Every row gives one point. The ring and each string are closed loops that go straight from each point to the next, and from the last back to the first. Before rounding, they use only three directions, however many columns there are. How many times does the string pass through the ring? Passing back the other way cancels.
In the rows, 128 means zero.

Ring:
[[190 104  89 138]
 [187 113  84 106]
 [171 129  94  83]
 [133 157 133  78]
 [101 172 167 100]
 [ 85 173 179 124]
 [ 76 157 173 168]
 [ 91 140 156 187]
 [132 118 130 191]
 [161 108 112 179]]
String:
[[ 78 178 218 171]
 [ 42 153 174 200]
 [ 82 129 127 182]
 [120 129 120 151]
 [149 134 140 149]
 [204 110 127 170]
 [231  85  68 141]
 [187  96  44  97]
 [192 112  51  59]
 [174 140 101  56]
 [117 156 102  44]
 [ 97 156 126  91]
 [132 146 146 131]
 [119 163 181 138]]
Times through: 2
String, 33 rows:
[[203 119 105 110]
 [233  98  65  98]
 [195  95  52 109]
 [149 109  73 123]
 [155 120 104 134]
 [171 126 130 144]
 [162 123 123 147]
 [179 119 131 162]
 [197  95 114 198]
 [176  89 102 212]
 [173 107 134 207]
 [161 128 150 175]
 [160 130 155 177]
 [147 106 135 225]
 [143 105 131 226]
 [138 102 122 224]
 [124 106 103 191]
 [120 113  98 166]
 [135 130 125 145]
 [172 121 137 171]
 [208  95 114 195]
 [206  79  73 181]
 [225  84  80 167]
 [195  86  56 141]
 [153 113  87 129]
 [153 127 114 130]
 [190 127 128 128]
 [215 111  91 105]
 [213 101  54  84]
 [162 108  55  92]
 [157 116  75 101]
 [142 127 103 119]
 [170 135 136 127]]
Times through: 4

Ring:
[[152 104 114 110 167 147 115 143 114 115 137]
 [118 160 152 163  87 116 155 112 182 172  94]
 [ 93 168 155 183  59 102 159 107 180 178  84]
 [ 92 112 129 155 101 124 130 124 127 137 117]
 [126  49  94 100 183 161  92 153  64  82 163]
 [149  63  91  90 200 159  89 160  62  79 162]]
String (25 x 11):
[[110 168 165 175  67 116 169 100 211 191  85]
 [ 78 215 181 218   7  80 186  86 229 217  53]
 [ 89 156 157 181  60 109 160 104 184 178  89]
 [111 112 132 143 117 134 133 124 139 140 120]
 [110 124 126 148 114 122 127 130 123 134 116]
 [ 85 139 131 171  82 104 132 125 122 142 103]
 [ 85  98 125 154 104 128 125 125 116 130 123]
 [101  67 120 129 135 152 119 129 114 119 142]
 [112  79 121 127 139 150 121 131 119 121 138]
 [111 113 124 143 121 128 125 131 120 129 122]
 [ 93 134 131 164  91 111 133 124 128 142 107]
 [ 68 163 150 197  43  92 153 107 160 171  82]
 [ 72 174 162 201  33  93 166  98 188 188  75]
 [101 144 151 168  80 119 153 109 177 169  98]
 [112 139 138 155 101 120 140 121 150 151 106]
 [109 158 138 165  90 106 141 122 147 154  97]
 [119 183 155 173  75 104 159 111 187 179  83]
 [145 143 148 138 120 137 151 116 187 165 108]
 [150 120 136 123 143 148 138 125 163 146 123]
 [135 112 126 127 141 141 127 131 135 132 127]
 [122 135 127 145 119 120 128 132 127 135 113]
 [132 149 134 145 117 120 136 128 146 146 107]
 [125 153 136 152 108 115 138 126 147 150 103]
 [120 125 127 142 122 126 128 131 128 135 117]
 [126 138 147 148 107 131 149 115 177 162 107]]
Times through: 3
String (27 x 11):
[[115 139 146 156  97 125 149 114 171 162 104]
 [114 154 159 166  80 123 162 104 200 181  94]
 [109 188 171 185  53 104 175  97 219 200  74]
 [110 187 157 180  65  98 160 109 186 181  79]
 [120 135 132 147 114 122 134 127 139 142 111]
 [137 108 129 125 141 146 130 129 143 136 128]
 [159 105 127 109 164 157 128 133 147 132 135]
 [166 104 113 101 181 153 114 146 117 114 141]
 [141 120 109 122 156 128 109 149  93 110 129]
 [132 104 112 122 152 137 112 143 101 112 134]
 [144  68 106  99 182 162 106 146  97 100 154]
 [158  36  85  72 223 178  83 163  57  69 177]
 [157  33  73  69 232 172  70 174  28  52 182]
 [141  66  85  95 195 151  84 164  46  73 160]
 [131  90 103 115 163 141 103 149  82 100 142]
 [139  73 103 103 178 155 102 149  87  97 152]
 [161  39  84  71 225 176  82 165  54  67 177]
 [152  64 100  91 195 165  99 152  85  91 160]
 [138  91 113 114 162 148 113 142 107 112 140]
 [133 124 116 131 141 127 117 141 109 121 124]
 [137 134 123 134 136 126 125 137 125 131 118]
 [122 133 127 144 120 122 128 132 128 136 114]
 [134 110 131 128 137 144 132 127 146 138 126]
 [131 144 152 148 105 133 155 111 191 170 104]
 [112 195 174 186  51 103 179  95 228 205  71]
 [103 182 155 182  62  98 158 109 180 178  80]
 [116 127 130 146 115 125 131 128 135 139 115]]
Times through: 4
